Each row of a before or after table is a point. The points were changed in one or more steps. Then noise was added and the rows were shuffled. The steps act on how far a point lies along the listed directions, d1 being the first. Write out the steps. A step turns or swaps two directions, mirrors them in a line or flattens them onto one, adds a multiple of one to another, or multiplies one. Angles are multiples of 10 degrees, from the lower direction toward the higher: turns from -170 to 170, lines from 10 to 170 but not 90. Use the fewest steps. Two steps may share a direction if one is a turn and the other turns, adds or multiplies; they go together, in the order done. Otherwise the lowest direction goes first.
In the rows, zero is written as 128.

Directions:
(1): [126, 174]
(2): [ 82, 126]
Before (11 x 2)
array([[135, 115],
       [177, 118],
       [113,  80],
       [163, 120],
       [107, 107],
       [126, 114],
       [ 86,  78],
       [ 82, 103],
       [167,  68],
       [165,  95],
       [151,  94]])
After (11 x 2)
array([[159,  90],
       [174, 109],
       [ 78,  87],
       [105,  84],
       [102, 113],
       [156,  62],
       [ 79, 111],
       [122, 117],
       [162, 114],
       [147,  88],
       [132, 114]])
Steps: turn d1 and d2 by -10 degrees

Directions:
(1): [115, 139, 100,  85,  72, 109]
(2): [ 93, 155, 117, 187,  99, 134]
(3): [150, 163, 187, 120,  99, 150]
(4): [165,  99, 100, 140, 100, 179]
(5): [ 73,  90, 153, 111, 122, 161]
Before (14 x 6)
array([[125, 119, 117, 109, 142,  98],
       [137,  57, 121,  91, 173, 136],
       [122, 137, 140,  90, 172, 100],
       [136, 176, 204, 110, 121, 159],
       [173, 136, 116, 145,  71, 203],
       [120, 105, 156,  61, 152,  88],
       [ 90, 118, 106, 157, 145, 135],
       [ 95, 126,  93, 162, 116, 113],
       [124, 125,  88, 137, 123, 185],
       [ 90, 102, 116, 141, 143, 112],
       [114,  92,  55, 102,  72, 147],
       [ 77, 111, 127, 166, 151,  98],
       [ 62, 131, 153,  38, 101, 147],
       [ 66, 119, 178, 118, 154, 142]])
After (14 x 6)
array([[121, 109, 157,  63, 153,  85],
       [118, 111, 119, 107, 137, 107],
       [111, 126, 142,  86, 169, 113],
       [ 91, 146, 170, 126, 165, 112],
       [139, 141,  84, 142, 130, 165],
       [135, 116,  47, 108,  79, 123],
       [ 96, 125,  93, 161, 116, 114],
       [ 98, 128, 105, 159, 147, 124],
       [186, 150, 113, 147,  76, 186],
       [139, 180, 204, 111, 123, 157],
       [152,  76, 114,  97, 181, 114],
       [ 93, 167, 140,  48, 115, 106],
       [ 79, 112, 125, 167, 151,  94],
       [100, 110, 113, 142, 147, 103]])
Steps: flatten d4 and d5 onto the line at 160 degrees

Directions:
(1): [116, 107,  34, 129, 123, 120, 115, 113, 154, 174, 144, 129]
(2): [185, 139, 122, 160, 175, 140,  84, 172, 140, 144, 111,  86]
(3): [ 91, 132, 134,  61, 137, 115,  65, 173, 109, 135, 146, 137]
(4): [158, 116,  87, 106, 140,  82, 178, 177, 104,  83, 129, 129]
(5): [ 71, 143, 111, 194, 136, 131, 127, 150,  65, 124, 141, 115]
Before (8 x 12)
array([[ 98, 106,  61,  90, 105, 120, 125, 105, 152, 157, 126, 155],
       [157, 149, 136, 221, 154, 128, 146, 154, 100,  79, 113,  84],
       [166, 121, 156, 172, 146, 160, 114, 119, 111, 156, 100, 111],
       [123, 107, 168,  77, 139, 104, 143, 121, 115, 111, 127, 141],
       [139, 107,  88,  99, 136, 119, 101, 153, 127, 132, 146, 113],
       [103, 125, 133, 117, 120, 104, 172, 119, 102, 101, 141, 143],
       [ 94, 142, 101, 194, 146, 146,  65, 135,  93, 172, 127,  92],
       [ 90, 100,  59, 206, 122, 142, 155,  86, 112, 149, 124, 140]])
After (8 x 12)
array([[ 85, 126,  34, 190, 142, 139,  54, 125, 111, 204, 138,  95],
       [166, 109, 112, 178, 142, 157, 112, 108, 126, 180, 105, 109],
       [169, 159, 175, 229, 154, 132, 163, 153,  94,  56, 103,  81],
       [143, 115, 122,  92, 140, 120, 100, 163, 120, 122, 141, 112],
       [122, 111, 193,  73, 141, 105, 145, 130, 106, 101, 125, 140],
       [ 91,  94,  38, 220, 120, 141, 164,  73, 122, 153, 121, 139],
       [108, 134, 176, 117, 122, 109, 181, 125,  90,  83, 130, 143],
       [ 92, 105,  60,  88, 105, 119, 120, 108, 150, 157, 128, 155]])
Steps: add -1.5 times d4 to d1; multiply d3 by 1.3
